Rows are points. A path goes straight from each point to the next, and from the last back to the first. The post is the endless flat space through its rows: a point in 2 columns, a line in 3, a plane in 4, and so on, so that a path can go around it. Count how often the path circles the post. Going back the other way cancels.

Post (2 x 3):
[[-2.24 -1.26 -0.36]
 [ 1.25  0.04  0.39]]
Path (18 x 3):
[[ 0.92  0.80 -0.95]
 [-4.28  2.06  0.77]
 [-1.94 -0.16  2.56]
 [-3.36 -1.59  1.94]
 [-1.95  1.05  0.88]
 [-0.28  1.42 -1.29]
 [-0.30 -0.95 -1.26]
 [ 1.41 -3.36 -0.63]
 [-0.18 -1.89  1.86]
 [ 1.95  0.75  1.79]
 [ 1.11 -2.98  1.06]
 [ 0.81 -2.87 -2.23]
 [-0.90 -0.93 -1.40]
 [-1.50  2.48 -0.30]
 [-1.55  1.10  1.43]
 [ 1.35 -1.60  2.29]
 [ 3.39 -2.20 -0.04]
 [-1.37 -1.43 -2.10]]
Times around: 1

Post (8 x 9):
[[-1.05 -0.49 -1.16  0.08 -0.43  2.18 -0.17 -2.06  0.74]
 [ 0.46 -0.23  0.57  1.86 -1.69  2.97  1.24 -2.11 -0.86]
 [ 0.97 -2.03  0.11  0.79 -1.06  0.67 -0.34 -1.43 -1.25]
 [ 0.91 -2.62 -0.68  1.24  2.38  0.28 -2.76  4.17  2.03]
 [ 0.59 -0.31  1.67 -0.01 -0.10  0.28  0.66 -1.65  2.23]
 [-0.76 -1.99 -0.84 -2.45  1.36  2.83  0.28  2.13  3.18]
 [ 0.94  0.29  1.21  0.75 -2.20 -1.17 -0.22 -0.24  0.39]
 [ 0.04  2.49 -0.07 -1.80  1.58 -1.23  0.07  1.44 -5.11]]
Path (17 x 9):
[[ 0.85 -2.07  1.68 -1.73 -1.68 -0.52  3.54 -0.05 -0.96]
 [-2.21  2.85  2.75  0.30  0.86 -1.46  1.50 -1.06  2.00]
 [-1.19 -0.41 -1.19 -1.88  1.11  1.39 -1.30 -1.31 -1.11]
 [ 3.55 -2.96  0.05 -1.25  1.33  1.51 -2.14  3.02  0.61]
 [ 2.28 -1.86  0.87  0.10  4.01  2.63 -0.98  0.93  3.68]
 [ 0.93  0.98  1.36 -0.17 -4.38  1.16 -0.30 -0.78 -0.06]
 [-0.09  0.47  1.34  1.10  0.17  0.06 -0.34 -1.06  0.03]
 [-0.82  0.24  1.34  0.35  1.69  2.67  2.95  0.94 -1.00]
 [-0.84 -1.06 -1.33 -0.11  0.32 -0.24  0.37 -1.72 -1.72]
 [-1.39 -4.68 -0.97  2.90 -3.13  0.35 -1.86  1.95  0.85]
 [ 0.26 -2.39  0.72  0.57  0.39  4.68  0.38  2.48 -0.22]
 [-2.46 -1.87 -0.43  2.12  2.14  3.49 -2.10 -1.26  0.48]
 [-0.18 -3.50  1.55  2.83 -0.71  0.53  1.35 -1.16 -2.28]
 [ 1.36  0.40 -0.40  2.14  0.24  1.03  2.60 -0.97 -0.76]
 [-0.95  0.36 -2.00 -3.29  0.22  1.97  0.20  0.52  2.91]
 [ 1.26 -2.04  0.57  1.41  1.94  1.19 -1.90 -0.28  4.13]
 [ 1.33  2.85 -1.46  0.70 -0.24  1.63  1.33 -0.09 -3.02]]
Times around: 0
